Rows are points. Two turns around zero, p and q, are shown by what they do to some points. Write where each new point lands after one turn and then the other. Backwards means that the second turn is done in reverse. Each puzzle has new turns, and all numbers are rounded.

Turn p:
[-32   6   5] -> [-16 -29  -2]
[-37  -3 -23] -> [  2 -36 -24]
[ 36 -25  10] -> [28 27 23]
[-21  11  10] -> [-19 -17   2]
[54 11 -2] -> [ 6 55  1]
Turn q:
[35  8 -6] -> [ 23  -5 -28]
[-45  -6  47] -> [-6 -6 65]
[ 12 -14 -26] -> [-14  -5 -28]
[ -3  12 -14] -> [-2 17 -8]
Where do these land?
p, then q backwards: [-21  -9   6] -> [  5 -18  14]
p, then q backwards: [  3 -11  42] -> [-33  -2  28]
q, then p: [ -1  30 -34] -> [-25  10 -36]
p, then q: [-12  28  12] -> [-23  11  21]
q, then p backwards: [ 31 -38 -26] -> [-41  21 -31]

Turn p:
[-39 -43  20 -26] -> [-34 -36  32 -31]
[-36  10 -25   9] -> [-41  11  -8  16]
[-7 21  5 -3] -> [-2 19 11  6]
[59  6 -5 -3] -> [ 52   8 -26 -11]
[23  6  5 22] -> [26 -2 -8 19]
Turn q:
[ 41 -45 -19  22] -> [ 57  -5 -11  35]
[-48  15  19 -12] -> [-35 -11  -6 -40]
[-19  12  -3 -29] -> [-20  21  -8 -22]
[ 33 -13  11   5] -> [29  1 20 11]
[-7 31 -9 14] -> [-31  -5   3  17]
Where do these land?
q, then p backwards: [ 29 -34 -11   3] -> [39 14 11 18]
p, then q: [-5  7 37 -8] -> [  8  -8  33 -17]
p, then q: [-16  38   0 -54] -> [-49  26  29 -27]
q, then p: [ -9 -26  -2  23] -> [  5 -22 -26 -10]
p, then q: [  2  15 -23  36] -> [-11 -20 -16  36]

Turn p:
[-30  33  30  -1  10  30] -> [-31  -9  50  15   1  12]
[-12  26 -41 -23  28 -24] -> [-46  32 -30  -2 -18  -4]
[ 25  25  15 -35 -18  21] -> [ 15  24  25  -1 -21  40]
[  8 -36  20  36 -50  -4] -> [ 54 -45  -9  16  15  -1]
[-39 -38  10 -15  -7  -1] -> [-12 -48  -5 -29  -2   7]
[ 13 -16   7  32   6 -28] -> [ 21  -8 -11   8   1 -40]
[ 17  -5 -46 -16  -1   2] -> [ -2  29 -36 -13  10  17]
[18 12  6 23 32  4] -> [  0  24  18   6  13 -31]
Turn q:
[ 41 -33 -19 -27  -4  26] -> [ 25   8 -14   9 -13  59]
[-11  24  40  12   7 -34] -> [-12 -14  26 -36  10 -35]
[-24  22   7   8  34  -1] -> [-41   8   4  -8  -8 -21]
[ 39   0 -45  10 -20  24] -> [ 24  36 -18  26  27  32]
[ -9   6  10   5  17 -24] -> [-17 -11  -2 -21   5 -14]
[ 21 -14 -41 -48 -37  24] -> [ 55  23 -33  21 -26  28]
[-19   4  31   9  -6  13] -> [ -6 -11  32  10 -10 -15]
[-37  -8  16  30  10 -29] -> [-28 -38   2  -1  15 -33]
Where do these land?
p, then q backwards: [-35  21   3  26  17   9] -> [-25  -2  10  42  13  10]
q, then p backwards: [-12  -6   3   7 -26   8] -> [  5   5  15  23 -11  -5]
p, then q: [ 28  13  -3 -41 -16  27] -> [ 11  42  32  12 -21   8]
q, then p: [ 15 -17  39 -52   8  45] -> [ 44 -24  31  16   5  55]
p, then q backwards: [-31  35   1 -14  29 -15] -> [-31  12  10   4  41  23]
q, then p: [ 46  -7 -28  -4  15   2] -> [-23  33  16  -5  25  25]
q, then p: [-14  20  26  28   7 -51] -> [-20 -11 -11 -40 -42 -26]
p, then q backwards: [  3 -36 -37  17 -13 -22] -> [ -6 -12 -41  -5  -9 -40]
q, then p: [ -2 -23  -5  32 -22  -3] -> [  5   2   3 -14  24 -36]

Turn p:
[-32  -4  11  23 -28 -56  -8  23] -> [-12   4  24  25  -5 -64 -11 -24]
[-18 -17 -36  15 -13  -7  20 -11] -> [-12 -12 -30  38  11  -9  -4  -4]
[ -1  12 -46  28  29  15   0  13] -> [ 33  26 -42  22  -7   5  -8  13]
[-36  -8  36  32 -37  -9  -3   5] -> [-20 -18  21  11 -27 -25 -30 -40]
[ 18  11 -24 -27  52  30 -59 -42] -> [ -4  64 -27 -44  33  51  -4  13]
[  7 -21  26 -20 -13   0   3  23] -> [ -4 -27  26 -18   0 -12  -8  17]
[52 -8  4 -7 -8 17 22  3] -> [ 32 -36  10  -8  18  25  14  10]
[-14 -15  30   9  11 -24  34  12] -> [-10 -11  38  33 -21  -8   0  14]
[ 21  36   5 -23  24   7 -29 -38] -> [ -2  41   1 -35  13  35  28 -12]
[  3  13  -6 -31 -18  27  20  12] -> [ -1 -30 -20 -24 -13   2  22  14]
Turn q:
[-42 -15  15 -18  -6  21 -20  -8] -> [-37  25   5  29 -12  15   8 -13]
[42 32 15 -5 -8  2 -4  2] -> [ 19 -20 -16 -13 -23  -2 -37   3]
[-11  13   2  13   1 -25  22  23] -> [33  9 -2 -4  0  9 21 19]
[ 38   5  -1  -7  44 -33   4  -7] -> [ 26  12 -18 -39   9 -40 -12 -12]
[-46 -39  17   4   1   1  18  33] -> [ 3 41 44 23  5 16 29 10]
[ -6  -4 -18   6  23  54  23  -2] -> [-36  -1  24 -38  15  28  -3   7]
[ 31  32  16   6 -25 -57 -21 -57] -> [ 40 -38 -59  17 -11 -22  -5 -49]
[  7  33 -42 -20 -22  24 -34 -20] -> [-48 -40 -39   3 -12  -5 -10  16]
[ -5 -45 -14 -23   0   4  24  -1] -> [-17   2  43  -6  -2 -23  25  -8]
[ -9 -11   8  43  -8   9 -13  37] -> [ 15   9  17  28  30  23 -15  28]
Where do these land?
q, then p: [  8 -21   7 -24  -6 -11 -24 -44] -> [-31  16  -1  32  22   1   2 -32]
q, then p: [-20   6  -5  41  34   2 -13  18] -> [ 27  32 -16 -10 -23  15   9  28]
p, then q: [ 10  -2   1  -3 -37 -10 -27  -5] -> [ -8  16 -14 -11  -1 -25  11 -31]
p, then q: [-15  -6 -53  39   7   5  10 -13] -> [ -7 -31 -22  -8  54   4  -1  20]
p, then q: [-30  12 -20  15  29 -26  30  41] -> [ 55 -28  -6  21  13   8   7  35]
q, then p: [ 40 -23  38 -16 -27   3   9 -16] -> [-16  -8  32 -12  33  10 -17 -43]
q, then p backwards: [-32  -6 -21   2  24  21   7  44] -> [  3  -9   3 -42  49 -14  -6  -8]
q, then p backwards: [-22  31  42 -19  -5  15  25  13] -> [-8 32 24 13 37 36  6 -6]
p, then q: [ 60  10  11 -36 -19   3 -17 -36] -> [-26  30  24 -58 -24  -5  -4 -30]
